Rows are points. The last column is the point's height on a tilted bowl or saddle (a function of degree 2), plus a little noise. Along how many of its main directions does it bend up, bend down or stay straight?

Points, 10 rows:
[[ 17  52 -21]
 [ -3   1  32]
 [-13   7  36]
 [ 41   8   0]
 [  4  15  30]
 [-32 -11  15]
 [ 31  39 -21]
 [-35  30  44]
 [  5  29  23]
 [-45  -6  12]]
Directions: 0 up, 1 down, 1 straight

Points (25 x 5):
[[-11  23  23  -8 -11]
 [  1   6 -32 -14 -13]
 [ -8 -50  -9  39 -38]
 [-61  26  24 -12 -10]
 [ -4   2  -6  -8  -2]
 [ 11 -18  -8   1  -5]
 [-33 -62  13  42 -60]
 [-75 -23  10 -25 -25]
 [-19  20 -15 -20  -9]
 [ -9 -30  13  -9 -14]
 [-21   0 -55  -2 -26]
 [-35  37  -1  -5 -12]
 [  2  -2  -2 -15  -3]
 [ 33  -1  13  39 -18]
 [-41   1 -18 -10  -4]
 [-27  -4  16   2  -4]
 [ 37 -21  39  -1 -15]
 [-10  80  15  30 -80]
 [-17  21 -53 -29 -34]
 [-25  30  25 -12 -14]
 [ 11 -26 -13  -7 -10]
 [ -3 -29  -3  14 -11]
 [-25  15  20   5  -6]
 [ 18  40  14  16 -29]
 [ 55  -6 -43 -14 -25]]
Directions: 0 up, 3 down, 1 straight

Points:
[[-17  -9  12  12   0 -20  -7]
 [-14   0   9 -19  34 -16 -11]
 [ 30   5  18  19  26  -1  -7]
 [  0  -8  15 -29   9  84 -38]
 [ 12 -19   0 -36  22  32 -11]
 [ 10 -27  18 -55 -24  38 -24]
 [  3  -5 -70  28  -3  21 -39]
 [ 39  -3  -5  -1 -11  44 -17]
 [  1 -23  24  -6 -11  -9  -3]
 [ -1  -9  -8  12 -53  -5 -16]
 [  6   3   1  24   1 -12  -6]
 [ 22  29  16 -25  50 -85 -76]
 [  4 -28 -29  15   3  -4  -5]
 [-31  18  22   5  45   8 -20]
 [-39   8  31  11 -14 -14 -18]
 [-25  -9  20   7  -5   6  -7]
 [-28  -9 -52  25  -7   1 -27]
 [-53  -7 -43  27  50  14 -48]
 [ 55  31  -9  13 -10 -10 -28]
 [ 12 -31 -33 -33 -25  41 -25]
 [ 27  -6  31 -19  19 -11  -8]
 [-13   1  19 -52 -29  30 -13]
 [ 12 -13  -2 -33   1  -6  -5]
 [-13  -5  -7   9  -7 -19  -6]
 [ 19 -22  27   7  25 -10   3]
 [ 28  48  -4  43  49 -27 -50]
 [  4   7 -35  24  -9   3 -14]
 [ 31 -18  -2 -30 -32 -50 -31]
 [ 24  -9  12  40 -17  20 -11]
 [ 41  17 -17  41 -24 -18 -29]
 [  9  -5 -44   8   0 -19 -18]
 [-24  16   8  27 -39  40 -20]
 [-25  32  43  35  42  15 -35]
 [ 16   8 -51  -9  54  31 -39]
 [-20 -28  16 -12 -36 -38 -22]
 [  8  40 -16  23  28 -38 -34]
 [-41 -41  -2  -5   0 -39 -22]
 [-32  -7   5   0 -32 -61 -36]
 [ 55 -22 -14   6  19   0  -4]]
Directions: 1 up, 5 down, 0 straight

Points (60 x 9):
[[  1   6 -27  30   9 -14  17 -16   8]
 [-25 -32  -1   2 -12  29  10  26  15]
 [-31 -14   0 -35 -21   9  -6 -25  11]
 [-20  42  48  45  23  -4   2 -55  16]
 [ 13 -21 -15 -42  39   6  10  22  28]
 [-27  -6 -23  -5  22  -5   3  12   8]
 [  5  -9  19  18  18 -19  33  -2   3]
 [  0  17 -44  40 -35  -8  55   9  37]
 [-13  -5 -10   5 -17   2  -2 -35   4]
 [ 15 -55 -28  19  26  -4   0  22  38]
 [-11  -7   3  -6 -19  23 -21  -2   3]
 [  6 -52  -9  29  42  33   1 -10  45]
 [ 22  -9 -12  -9 -31  -3 -23   7   7]
 [-50  19  31  33   3   7  48  46  33]
 [ 18  31  56 -58 -35  -1   7  19  40]
 [-38 -13 -27  19 -37   7  29 -27  20]
 [ -2  50  -3  -4 -26  39  30  29  30]
 [ 25 -17 -10  16  13  11 -46   7  21]
 [-12  -5  31  46  13 -41   7   8   1]
 [ 41 -17  -5  36 -17 -35 -30  -6  27]
 [-37  -5 -28   0 -47   0 -59   8  19]
 [ 15  19   4  44 -25 -32  12  23  12]
 [-15  19  26  26  25  33 -29 -56  31]
 [ 41 -14 -42 -16   2 -12   2 -21  22]
 [  1   8  -9  16  40  22  39 -14  26]
 [ 34 -35  -1  -6 -26  -1  45  55  40]
 [ 12 -49 -19  -9 -13   9 -35   2  23]
 [ -3 -15  -7  -7  15  43   0  36  20]
 [-19 -48 -21  20  20 -22  13  33  31]
 [-17  57 -33 -47  37  -3 -32  -2  31]
 [-26  26 -14   7  -3 -45   2 -74  25]
 [ -5 -12  -2  20  37 -12 -11  20  13]
 [-32  15  20   0  17 -30  -9  12   4]
 [ 23  31  57  15  12  14  -2 -22  17]
 [ 20  24  30  -2 -99   5 -10 -17  62]
 [ 12  36  -2  68  25  18   5  61  45]
 [ -1 -51 -14   2 -24 -26  39  -6  29]
 [ 13   1   5   3   1   9   8   1   1]
 [-43   8 -22  -7   7  18  15  23  14]
 [ 15 -46  22 -29   7 -17 -32  19  34]
 [ -1 -15  10  23 -41   1  -7 -15   9]
 [-11  22  35  22 -19   5  24  -3   5]
 [ 30 -54  18  -2  35  -4  -9 -12  39]
 [-21 -23 -24  32 -20  12  -7  15  11]
 [  2  31 -22 -31  16 -71  38   0  26]
 [-30 -39  59 -10 -44  54 -27 -37  54]
 [-12  -1   3  -7   9  10 -11  42   7]
 [ 27  34  -2 -23 -19 -28  60 -14  33]
 [-10  -5   6   4 -10  -4  89   4  35]
 [-19 -10  55  11  -5 -30 -36   2  16]
 [-42  -3  10 -11 -20  48 -69 -54  49]
 [-13   1  28   6 -14  -9 -27 -12   4]
 [-37 -56  -2   8 -14  16   4  14  27]
 [  7   7 -15 -44   7  14 -27 -24  12]
 [ 31  -1 -30   8  35 -21 -25  40  26]
 [ 27  -9  22 -23 -15  24 -12 -24  18]
 [-25  -3  -4   5 -25  24 -35 -30  12]
 [-32  15  33  40  -4 -17 -29  18  11]
 [ 35 -26 -11 -16 -11 -27 -27 -57  35]
 [  1  -4  -2   6 -42  -7  42  26  17]]
Directions: 7 up, 0 down, 1 straight
